Each row of a before or after table is a point. One or more steps were done to the points. Then noise was added and the rows were shuffled. The steps act on columns, c1 being the first. What was done? A step turns or swaps two columns, mirrors them in a line or flattens them onto one, adds a multiple of one to another, or multiplies or shifts one. Angles are multiples of 10 degrees, from the lower column toward the higher: turns from -170 to 170, lines from 10 to 170 but not 90. Use the fewest steps. Two steps may share a column if one is a turn and the other turns, adds or multiplies; they go together, in the order done. Otherwise the lowest column goes first.

Before, 8 rows:
[[-17  46]
 [-69 -32]
 [ 41  54]
 [ 26  46]
 [  3  -7]
 [-42   3]
 [ 42  26]
 [-60 -10]]
After:
[[  1 -39]
 [-29 -69]
 [ 45  26]
 [ -8   5]
 [ 42 -14]
 [ 51  43]
 [ 27  43]
 [-13 -59]]
Steps: swap c1 and c2

Before:
[[ 36 -12 -23]
 [ 34  17  20]
 [ 28  39  60]
 [-13  36   5]
 [-24 -61  39]
 [-14  35 -24]
 [-81  25 -10]
 [-51  34 -19]
 [  7 -52  29]
 [ 13  37  13]
 [ -2 -30   1]
 [-15  -9 -24]
 [ 23 -31 -27]
 [ 37  -5  66]]
After:
[[-15  -9 -37]
 [ 38  -6  59]
 [-12  36  58]
 [ 22 -31 -75]
 [  9 -53 -49]
 [ 14  37  69]
 [ 37 -12 -41]
 [ 33  16  45]
 [ 27  37 120]
 [ -1 -29 -44]
 [-82  26  27]
 [-14  34  28]
 [-24 -61 -52]
 [-51  33  32]]
Steps: add 1.5 times c2 to c3

Before, 13 rows:
[[  30    2  -30   17  -65  -13]
 [  16   10  -13   21    6   18]
 [  22   -4   66   30 -120   24]
 [  -5    0   -2   28   -4    0]
 [   4   -3  -31   22   24   16]
 [  51    0  -18    8    8   25]
 [   7    0   15    8   14  -32]
 [  34    8  -31   28   18   16]
 [ -16  -52  -30   28  -59   24]
 [  39  -48    7   33    3  -10]
 [  39  -39  -30  -23   14   14]
 [  34  -28  -20    0  -10   20]
 [  22  -47    1   26   16    0]]
After:
[[-11  -5 -12  24 -22 -33]
 [-29 -28  -6  13  20 -28]
 [-14  -2  -8   7  -9  33]
 [-37   9 -13  23  -5 -34]
 [ 20  -5  62  34 122  26]
 [  6   2  -3  28   3   1]
 [-45 -40 -14  -5   2 -30]
 [-15  14   1  20   0 -22]
 [-52  -1   5   9  12 -30]
 [ -6   7 -35  16  73 -12]
 [-26 -47   1  48  -8  -2]
 [-34 -48   0  56  10  12]
 [ 38 -51 -11  57  53 -38]]
Steps: turn c1 and c5 by 160 degrees; add -0.5 times c2 to c4; mirror c3 and c6 in the line at 20 degrees

Before (8 x 8):
[[-31  33 -67  27 -39 -12  20  40]
 [-48  -3  51   0  51  19 -94  -6]
 [ 17  77 -33 -20   3 -83  23   1]
 [ 60  27  40 -28 -77 -42 -36  33]
 [  9 -37  22  16  -2 -36  10  37]
 [-52 -51 -41  15  18  20 -36 -24]
 [-48 -68  45 -23   6  14  37   4]
 [ 50  43  46   2   2 -22   9 -12]]
After, 8 rows:
[[-46 -50  47   0 -32  -2  36  11]
 [-41   8 -33  27  22  25 -10 -21]
 [-66 -49 -42 -22   2 -33 -34  -3]
 [  3 -55 -40 -24 -41 -30  93 -25]
 [ 80  20  -2 -20  -5  87 -22   1]
 [ 45  49 -56   3 -12   2  -9   8]
 [ 22  61 -49  11  83  27  37  25]
 [ 35 -31  59  55  56  30 -19  -9]]
Steps: swap c1 and c2; turn c3 and c6 by -160 degrees; turn c5 and c8 by -140 degrees; add 0.5 times c5 to c4; multiply c7 by -1

Before, 10 rows:
[[  4 -10  -4 -28   4 -38  -8 -40  19]
 [ 28  -6  19   1 -26  36  33  -2 -25]
 [  0  18  14 -20  26 -68  55 -36  20]
 [-18  29  27 -40 -11  -4   5 -35 -15]
 [-10  13 -45   9 -31  36   8  -7 -33]
 [ -3  18  21 -36 -20 -14  21  40   9]
 [ 33  30 -17 -36  26   9  16 -33 -29]
 [-22  -2   6 -28  27  18   3  -6 -42]
 [  5  27  22  44  -1 -33  32 -12 121]
 [  2  26  18  40 -14 -44 -56 -19   3]]
After:
[[  35   17   21    9  -20  -14  -11   89   10]
 [  45   29   27   -3  -10   -4   27  -47  -15]
 [ -43   27   22  -11    0  -33   34   22  121]
 [  23   31  -17   43   26   10   34  -29  -29]
 [  -4   12  -45  -12  -32   35   11    0  -31]
 [  23   -9   -4   14    5  -39   20  -70   19]
 [ -38   26   18  -12  -14  -43  -31 -102    2]
 [  18   18   14    7   26  -68   66   15   20]
 [ -12   -6   19   26  -24   36   26   39  -26]
 [  34   -2    5  -11   26   19    6   -6  -42]]
Steps: turn c1 and c4 by 110 degrees; turn c7 and c8 by 40 degrees; multiply c8 by 2

Before, 8 rows:
[[ 40  33 -37  24  -3   7  24  36  18  21  -6  29]
 [ 34  16 -52   0 -20  30 -32 -15 -37  11  24 -29]
 [  0  36 -17   1 -18  32 -10 -26 -23  70  26 -16]
 [ -6  49  63  -6 -10  27  27 -17   6   5  13   5]
 [  7  50  52  46  17 -47 -17   3  34 -36   4 -35]
 [-14  29 -22  -2  61   2  10 -27  35 -32 -38   0]
 [ 32 -14 -50   5   2 -44   0 -12  30 -17  28 -34]
 [  9   2 -25   3  -3   0   6  12 -11 -22 -40 -36]]
After (8 x 12):
[[  16   50  -71  -32    7    2   88   15   34  -37    5  -35]
 [ -19   14   59   11   33   10 -120    3  -37   11   25  -28]
 [  -3   33   33  -43   41   19  -27   -3   18   21   -6   29]
 [  61   29   17   22  -13   13  -16    7   36  -32  -38    0]
 [  -9   48  -32   17   -5  -60   74    3    5    5   12    5]
 [  -2    3   21  -10    8   17  -23    0  -11  -22  -40  -36]
 [ -19   36   35   19   -1  -11  -61    6  -24   72   26  -17]
 [   0  -13   10    7   31   67  -13    5   30  -16   30  -35]]
Steps: swap c1 and c5; turn c3 and c6 by -140 degrees; add -1.5 times c3 to c7; turn c4 and c8 by 130 degrees; multiply c8 by 0.4

Before:
[[-18   3  10  17  35  -3  22  16  -6 -14  -8  -4  13 -22]
 [ 21 -31 -34 -24 -21  -4  -2  62  44  41  36 -49 -15  19]
 [-40  -1 -21  -1  19   9  -7   9  23 -17  -9 -10   5 -25]
 [  4 -29  -2 -11  26 -16 -10   0 -14  20  19  -1   4 -23]
 [  3 -32  -4   0  -5 -35   3 -11  -2   5  -1 -31  40  -6]
 [-22  14 -27 -23 -21  39  31  22  14  -6  39 -48 -36  -2]
 [  3 -17 -18  20  26 -12 -11   0 -29  -9  19   8  31  -2]
 [-16   6 -20   1  15 -14  23  -1  -8 -25 -13  21  31 -44]
 [  1 -12 -14  -1  16 -31 -11   5 -28  -7 -34  -4  18 -13]]
After (9 x 14):
[[ -19   11   -2   12  -10  -12   23    1  -12  -25  -17  -20   93  -47]
 [   2   23   24    2    8  -30  -10    2  -16   -8  -41    6   53  -12]
 [ -18   36    9  -16  -15    1   20   14   11  -14   -5   -7   38  -21]
 [  23    9  -61   -1   35   -5   -1   64  -16   41   22   51  -51   21]
 [ -34   19  -29   -1   -6   11   -5   11   -2  -17  -17    8   16  -22]
 [   6   31   14  -13    6  -13   -7   -1  -35   -6    8  -21   93   -3]
 [   4   35    7   10   14  -14  -13    0  -14   21   16    6   11  -27]
 [   2    2   -1  -13   34  -35    1  -11   -3    4   -3   29  120   -4]
 [ -25  -16  -29   -5   -6   39   32   24  -26   -5   27   56 -111   -4]]
Steps: turn c2 and c5 by -110 degrees; add 0.3 times c8 to c2; turn c3 and c11 by 20 degrees; turn c3 and c9 by 60 degrees; turn c4 and c12 by -150 degrees; multiply c13 by 3
